Every row gives one point. The points of each table are mixes of a few directions, plus a little noise. Count the directions of each table, and those that both share. Where both have some left over, give the other angles between the two spaces (their principal angles), to ten degrees, smallest first.

First:
[[ 18  -7  15]
 [-29 -14 -22]
 [ 12  47   4]
 [-30  18 -26]
 [ 40 -53  38]
 [-11  10 -10]]
Second, 7 rows:
[[-20  26  33]
 [ 11 -16 -13]
 [-14  45 -27]
 [  4 -29  36]
 [  8   5 -39]
 [ -6 -15  51]
 [ 17 -16 -42]]
Directions: first 2, second 2, shared 1; angles 70

First (8 x 4):
[[  3  -5  29  31]
 [ -6   9  15 -27]
 [ -6 -11  31  58]
 [ 54  -7 -30 -14]
 [-14  19  14 -64]
 [ 14   1 -27 -23]
 [-31  -2 -18  17]
 [-15  -5 -16  23]]
Second, 8 rows:
[[  4 -10  95  77]
 [  2   7 -15 -36]
 [ -3  -2 -20   1]
 [ -3   0 -32 -12]
 [ -2  -4  -6  14]
 [  0   2  -8 -12]
 [  4   8  15 -26]
 [ -3  -1 -29  -5]]
Directions: first 3, second 2, shared 2

First, 9 rows:
[[  2  -2   0  -4   1  -1]
 [ -4   5  -1  10  -2   4]
 [ 15 -18   2 -37   9 -13]
 [-30  36  -5  74 -19  26]
 [ 30 -36   5 -73  19 -26]
 [ -3   4   0   9  -3   3]
 [-35  42  -5  84 -21  30]
 [ 27 -31   4 -64  16 -23]
 [ -1   1   0   1   0   1]]
Second (7 x 6):
[[  2  22  20 -39  45  61]
 [  2  14   6  -6  -1   1]
 [  0  13  -7  32 -34 -62]
 [ -4  -9  -2   5  25  10]
 [  0  -6   9 -32  31  57]
 [ -5 -15 -15  37  -4 -41]
 [  4 -17 -11   3 -61 -27]]
Directions: first 1, second 3, shared 0; angles 70

First, 7 rows:
[[ -5 -21 -36  46  15  34 -33  22]
 [ -3  -6   6 -17  -9 -11  16 -23]
 [-13   6   9 -63 -14 -49  12 -31]
 [ 25  22  12  25 -31  -5 -14  -1]
 [ 12  15   0  29  11  18 -19  35]
 [-26   8  13 -60  65  -4  24  39]
 [ 12 -24  -4  38 -38  17  14 -42]]
Second:
[[ 21   8  -8 -14   8  17   1  -3]
 [ 28  68  50 -38 -70 -83 -10 -21]
 [-17 -30  -9  -6   7   8  19 -21]
 [-34 -21   2   3  34   5  12  23]
 [ 20  11 -28   3  29  34 -28  29]
 [-22 -35 -25  28 -14  -1 -14 -20]
 [  3  -1  19  25   6  19  21  11]]
Directions: first 4, second 5, shared 4

First, 8 rows:
[[  0 -27   4  14 -22  -4  31  14  23]
 [ 40   1  -8  16  69   5 -37  12 -56]
 [-21  -2   6 -14 -12   4  22  -8  31]
 [ 11  19 -14   8   0 -10 -34  -6 -35]
 [-29  18  44 -38 -48  16  12   3  39]
 [ 23  -7 -23  22  37  -7 -16   1 -33]
 [-12  14  16 -12 -40   0  -4   0  10]
 [-14 -15 -24   4  17  -5  25 -17  21]]
Second (7 x 9):
[[-19  13 -19 -10   2  -4  -1 -25   7]
 [-29   5 -95  31 -31 -49   5 -62   1]
 [  4 -19  34 -13  24  22  23  22  21]
 [-11  17   8 -20   9   9  -8  -9   3]
 [ 18  -3  28  -3  15  14  -8  24 -12]
 [ 21  -9   1  16   8  -2  -9  15 -20]
 [ 16  -5  43  -1 -27  11  -3  36  -1]]
Directions: first 4, second 4, shared 4

First (10 x 11):
[[ -5 -27  26  26   2  -2  45  31  34  26  17]
 [-26  31  -5 -52  -3 -21 -36  26 -36 -30 -26]
 [ 11 -30  -5   0 -28 -21  13 -21  17  29  36]
 [ 26 -37   7  33 -10 -13  44 -30  22  29  46]
 [-23  19  -2 -22   2   9 -26  31  -4 -11 -30]
 [ 20  37  -3  17  47  20  -6 -28 -46 -52 -25]
 [ 29 -29   1  33  -5  -7  35 -39  14  20  38]
 [ -1  29 -17 -26   5   0 -37 -14 -35 -30 -21]
 [  1 -25  12  16  -8  -5  29   8  27  25  20]
 [-32  30 -16 -24  -2  40 -61  37   9  -7 -55]]
Second (9 x 11):
[[ 19  15   5  27  35  14  14 -19 -22 -27  -8]
 [ -6  17  -9  15  13  49 -27  10  16  -2 -36]
 [-13 -21   2 -34 -36 -44   5  11   6  21  27]
 [-50  36   3 -56  -1  -4 -44  68 -17 -24 -49]
 [ -8  11   0  -5   5   9 -11  12  -2  -7 -15]
 [ 13  -5  12  -5   7 -40  32 -16 -29 -15  28]
 [ 32 -47   7   7 -27 -62  57 -48  -2  26  77]
 [ 11  10  -9  36  21  54 -13 -12  16  -1 -25]
 [  1 -15 -12  13 -18  24 -12  -6  35  30   1]]
Directions: first 4, second 3, shared 3

First:
[[ -8   1  -3   5   3   1   6   1   7 -13  -7]
 [-21  -6  17  -9  11  -4 -19  14 -14  -1 -21]
 [  3   4 -10   8  -4   2  13  -6  12 -10   5]
 [ 89  -3  -6 -21 -32   3  -8 -25 -27  95  81]
 [-20   2  -4   9   7   1   8   3  12 -27 -17]
 [-26  -5  18  -7  12  -4 -17  15 -10 -10 -26]
 [  0   3  -6   6  -1   1   7  -2   7  -8   0]
 [  7   0  -1  -1  -2  -1   0  -2  -2   6   6]
 [-21   4  -6  10   7   1   9   4  14 -31 -18]]
Second:
[[  5 -42 -34   2 -26  20   6 -18  29  -1  32]
 [-31  21   8   8  21 -29  -2   3 -30   7 -24]
 [ 51  19  12 -20   4  -3 -20  -6 -15  -8  -8]
 [-14  11 -25  14   8 -29   6 -19 -15  -3  -8]
 [  5 -13  -6   5 -13  31  15   6  43 -33   5]
 [ -4  21   9   2  13 -17  -1   2 -19   5 -13]
 [ 23   4  10  -1 -12  18  10   8  12  14  22]
 [-28 -17  -3 -11  14 -26 -31  -5 -33   9 -21]
 [ 38 -33 -11 -19 -25  22 -15 -10  13  15  32]
 [-14  12  52  -4   7  23   4  41   6  10  -8]
 [-30  18 -10  25   9 -10  29   1   9 -16  -9]]
Directions: first 2, second 5, shared 2

First:
[[ -9   0  18  47 -22  25 -16  33 -31   0   8   7]
 [ -7  -8   3 -22  28  12 -15 -25  -6  33  -9  -2]
 [ -8  -4   8   2  12  18 -16  -6 -15  22  -3   2]
 [ -5  -5   3 -14  19   9 -11 -16  -5  22  -5  -1]
 [-10  -2  15  29  -7  26 -19  16 -29  12   3   5]
 [-11 -11   6 -34  44  20 -25 -40 -11  53 -14  -4]
 [ 15  11 -10  19 -37 -29  29  30  21 -52  11   1]
 [ -4  -6   0 -27  27   6 -10 -28   0  28  -9  -4]
 [ 18  14 -14  20 -44 -37  37  35  27 -64  14   0]
 [ 23  11 -27 -22 -19 -53  44   2  50 -55   5  -6]]
Second, 9 rows:
[[  1   9 -57 -11 -22  55 -48  11  -7  11   4 -48]
 [-11 -28  31  -4  -3 -27  24  -9  15 -21 -16  47]
 [  0   1 -14   2  -4  25 -19  -2 -13  10  24 -57]
 [  5  16 -18   8   6  15  -6   4 -11  17  12 -32]
 [  4  -4  12 -24 -18 -10 -28  -1  12 -28 -16  32]
 [  6  -5  51 -12   0 -33 -10 -13   0 -27  11   6]
 [ 16  23  27  -2  12 -29  -2  -1  -3  -6   2  15]
 [-27 -32  -5  41  27  -8  95  -2   7  32 -10  28]
 [  6  19 -26   2   1  11  -5  11   0  12 -11   9]]
Directions: first 2, second 4, shared 0; angles 70, 90

First, 8 rows:
[[-39  18  19   7  21 -14  -5 -32  -8  -3  23  10   8   6]
 [ 21   3   0  -9 -23  17   3   6  -5   5  -5 -13  -7  -7]
 [  4  23   7 -20   6  15 -48 -26  14 -10  19 -11 -18  34]
 [  5 -70  -6 -29  15 -30  35  16  56  20  -5  50  14 -10]
 [-10 -18   1   9 -12  10 -21 -16   9 -12   9  -1   5   0]
 [  4  41 -26  83 -19  12  26  48 -90 -18 -43 -47  11 -34]
 [ 52  13 -28 -23  12  11 -31  34  19  -5 -23 -18 -28  37]
 [-36 -10  35 -17   0 -20  40 -30   4  23  27  30  17 -25]]
Second:
[[ -6  44 -10  -3  70 -43  13  25 -12   7 -15  14  -6  32]
 [  9 -59  15   5 -95  58 -19 -33  15  -9  21 -17   8 -43]
 [ -2  12  -3  -1  21 -13   4   7  -4   3  -5   4  -1   9]
 [ -8  55 -13  -4  87 -53  17  31 -15   8 -18  16  -7  40]
 [  5 -33   7   3 -52  32 -10 -19   9  -5  11 -10   4 -24]
 [  7 -49  12   3 -78  47 -15 -28  13  -8  17 -15   6 -36]
 [ -4  27  -7  -2  44 -27   8  15  -8   4 -10   9  -4  20]
 [  0   2   0   0   2  -2   1   1  -1   0  -1   0   0   1]]
Directions: first 5, second 1, shared 1
